Each row of a before or after table is a point. One or more steps were done to the points. Then noise was added and the rows were shuffled. The steps act on how far a point lies along the listed directions, d1 being the first. Name the steps. A step turns or swaps two directions, mirrors them in a line or flattens them onto one, adds a multiple of one to another, or multiplies one. Angles are multiples of 10 degrees, from the lower direction toward the higher: turns from -170 to 170, lines from 10 to 170 but not 90. Use the fewest steps. Two steps may share a direction if one is a turn and the other turns, adds or multiplies; they go together, in the order done. Otherwise the lowest direction goes first.

Directions:
(1): [-1.2 -6.0]
(2): [-6.0  1.2]
Before:
[[ 1.5  4.5]
 [-5.1 -7.5]
 [-0.3 -2.1]
 [ 5.9  5.2]
 [ 1.6 -0.1]
 [-0.5 -3.3]
 [-1.0 -6.0]
 [ 6.8  6.0]
 [ 0.5 -6.8]
 [ 0.2  2.0]
 [-1.1  1.8]
 [ 7.1  1.0]
 [-4.1 -1.7]]
After, 13 rows:
[[ 2.4  3.6]
 [ 6.1 -0.2]
 [ 0.0 -1.6]
 [-1.6  1.5]
 [-1.7  0.2]
 [-2.3 -6.9]
 [ 2.3 -0.4]
 [-6.3 -4.8]
 [ 3.1 -0.5]
 [ 6.8 -1.7]
 [-7.3 -5.6]
 [-4.7 -0.7]
 [ 8.6  3.8]]
Steps: mirror d1 and d2 in the line at 130 degrees

Directions:
(1): [-3.8  7.1 -3.8 -2.1  5.1  0.4]
(2): [-3.3  4.4 -1.1  1.6 -8.8  0.0]
Before (10 x 6):
[[ 3.7 -5.4  3.5  0.5  0.5  1.7]
 [ 2.6 -6.0  2.5  2.0  2.4  0.4]
 [ 1.8  1.3  0.0  0.7  1.8  0.5]
 [-3.7  7.8 -3.2  0.2  3.1 -0.6]
 [-0.5  3.2  0.3  0.2  2.3  0.5]
 [ 2.4 -2.5  0.4 -2.1  4.4 -0.8]
 [ 1.0  2.0 -1.5 -0.9 -2.1  0.2]
 [-4.0  4.9 -1.4  0.2  2.4  0.6]
 [ 0.9 -1.0  0.2 -0.8  8.2 -0.8]
 [-0.2  1.2 -1.4  1.0  2.4 -0.4]]
After, 10 rows:
[[ -0.6   4.2  -2.1  -0.8  -6.0   0.2]
 [ -0.6   3.6   0.2  -0.2   3.3   0.4]
 [  5.9  -7.4   1.8  -4.1  13.9  -0.7]
 [  2.5   0.0   0.2   0.2   4.1   0.4]
 [  5.2  -6.8   1.4  -3.7  21.5  -0.9]
 [ -5.8   7.4  -2.4   0.2   1.1   0.6]
 [ -6.0  11.7  -5.0   0.2   0.8  -0.4]
 [  0.8   0.5  -1.6   0.4   5.0  -0.5]
 [  6.6 -11.5   4.4   0.8  10.5   0.3]
 [  6.7 -10.0   5.1  -0.2   6.1   1.8]]
Steps: multiply d1 by 1.3; multiply d2 by 3

Directions:
(1): [ 1.4  0.1  4.8 -3.2  1.4  3.1 -4.3 -3.8 -9.3]
(2): [ 3.9 -4.8 -2.7  7.8 -3.7  5.8 -1.1 -3.3 -0.4]
(3): [ 7.1  0.4 -0.1  3.5  1.2 -7.2 -5.2  4.3 -1.8]
(4): [ 0.4  2.7  2.1  3.8 -3.7 -3.1  9.0  0.3 -5.9]
Before, 10 rows:
[[ -3.3   1.0   1.9  -3.9   1.9   2.4   0.0  -3.9   0.8]
 [ -2.1  -5.4  -3.4   4.7   0.3   4.0  -0.6  -0.9   7.6]
 [ -6.5   1.7   0.1  -1.8  -1.5  -1.2   1.9   3.6   5.1]
 [  3.6   4.7   8.2  -6.1   2.1   2.4  -5.1  -2.3 -14.6]
 [ -6.3   2.7  -0.8   0.5  -0.9   0.6   2.6   0.4   6.6]
 [  3.7  -2.1  -3.9   2.7   2.4  -1.2  -3.3   4.2   5.1]
 [ -2.7  -7.4  -3.5   2.7  -0.4   7.5  -0.9  -2.1   4.8]
 [  1.0  -0.5   0.0  -1.7   0.9   2.8  -2.2  -2.0   0.7]
 [  5.5  -1.5   7.6  -5.8   3.3  -1.9 -13.2   1.5 -10.3]
 [ -0.8  -4.1  -2.0   7.2  -4.2   4.2   4.2  -2.9   1.7]]
After, 10 rows:
[[  0.8  -5.7  -3.7   6.2  -1.9   4.0  -3.0  -1.8   4.9]
 [  1.1   0.1  -2.0   5.2  -0.7  -1.4   8.2   2.2   0.2]
 [  0.6   4.3   8.3  -8.0   2.3   6.5  -3.7  -5.3 -12.6]
 [ -1.3   2.3  -2.0   1.7   0.9  -3.8  -3.6   3.6   7.5]
 [  3.2  -4.2  -2.7   8.9  -0.9  -3.0   0.1   2.7   4.0]
 [ -0.7   1.9   9.8  -4.2  -1.6   0.4   3.7  -2.3 -16.3]
 [  6.2  -5.9  -3.0   8.5  -0.4  -2.2  -3.7   3.1  -0.1]
 [  3.7   0.8   0.3   0.8   0.1  -1.2  -0.8   0.2  -2.0]
 [ -2.6   1.6  -0.2   0.1   0.0  -4.2  -2.7   5.2   4.9]
 [  3.0   1.5   1.8  -1.2   2.9  -3.0  -4.9  -0.2  -0.6]]
Steps: turn d3 and d4 by 130 degrees

Directions:
(1): [-2.9 -3.4  3.5 -2.9 -9.0  1.9  6.8 -6.4  4.1 -4.3 -0.4  1.0  3.1  0.3]
(2): [ 7.5  4.3 -0.3 -3.1  3.3 -2.8 -1.2 -5.6  7.8  1.5 -5.4  2.3  2.4 -4.3]
Before (10 x 14):
[[  4.0   2.4  -3.2   4.5   8.4  -2.0 -10.1   7.3  -5.2   4.4   0.6  -2.0
   -4.1   1.7]
 [ -3.5  -0.7  -2.9   3.2   6.1   0.9  -1.9   8.3 -10.3   4.0   3.5  -0.4
   -4.9   0.9]
 [ -3.5  -1.4  -0.1  -1.1  -4.0   0.0   2.4   0.0  -1.5  -3.0   0.7  -1.5
    2.7   2.4]
 [  3.3   1.2  -1.8   4.8   9.5  -0.3  -7.2   6.9  -4.8   2.8   0.4  -2.2
   -1.3   0.7]
 [ -4.8  -3.5   4.6  -0.9  -9.0   2.5   5.5  -1.5   2.0  -4.7   0.4  -0.5
    0.8   1.3]
 [  5.0   5.5  -4.9   1.9  11.1  -3.8  -8.4   6.8  -2.1   6.3   1.9   0.2
   -0.7   0.6]
 [ -6.9  -5.3  -1.9   5.5   2.3   2.0  -0.7  11.2 -14.1   0.9   8.4  -3.5
   -3.2   6.7]
 [ -2.3  -0.6   2.1  -1.0  -3.6   3.7   3.1  -2.0   2.1  -1.6   0.5   0.5
    1.5  -1.2]
 [  3.9   4.1  -2.5   4.2   8.5  -0.8  -8.1   3.3  -1.6   3.4  -0.3  -1.3
   -3.9   0.1]
 [  4.6   5.4  -1.9  -1.2   4.2   0.1  -2.5  -1.2   3.7   1.7  -4.6   2.1
    1.1  -0.7]]
After (10 x 14):
[[ -8.8  -9.7   4.3  -1.0 -11.6   4.0  11.0  -3.1  -2.6  -5.8   5.4   0.0
    4.1   5.4]
 [ -5.0  -5.9   2.1   5.1  -1.6   3.5   0.4   5.8  -7.9  -3.2   4.4  -3.3
   -0.3   4.6]
 [  3.3   2.4   2.7  -3.2  -1.9  -1.5   2.1  -5.5   8.5  -2.4  -5.8   2.2
    2.5  -3.3]
 [ -7.3  -5.6   0.5   4.0  -4.6   3.0  -1.8   6.4  -9.5  -2.6   6.2  -2.4
   -3.3   6.6]
 [ -0.1   3.6  -2.1   3.1   4.6   1.1  -4.6   4.9  -3.8   2.8  -0.4   0.4
   -2.3   2.2]
 [  0.6   1.1  -0.1  -3.1  -2.5  -1.0   2.1  -2.9   2.7  -2.7  -1.6  -0.9
    4.1  -0.1]
 [  1.9   3.4   1.2  -1.7   0.8   2.6  -0.3  -2.6   4.5   0.2  -2.0   1.3
    1.1  -3.5]
 [ -9.1  -5.7   2.0   0.2  -6.4   3.9   7.4   1.1  -6.7  -1.3   3.8   0.5
   -1.1   2.4]
 [ -7.0  -3.2  -1.0   4.3   0.1   1.5  -1.4   9.4  -9.6   0.4   9.3  -1.4
   -2.1   6.1]
 [ -5.0  -2.3  -0.4   6.1  -0.3   2.6  -2.2   5.3  -7.1  -0.2   4.7  -3.0
   -4.0   4.7]]
Steps: turn d1 and d2 by 80 degrees
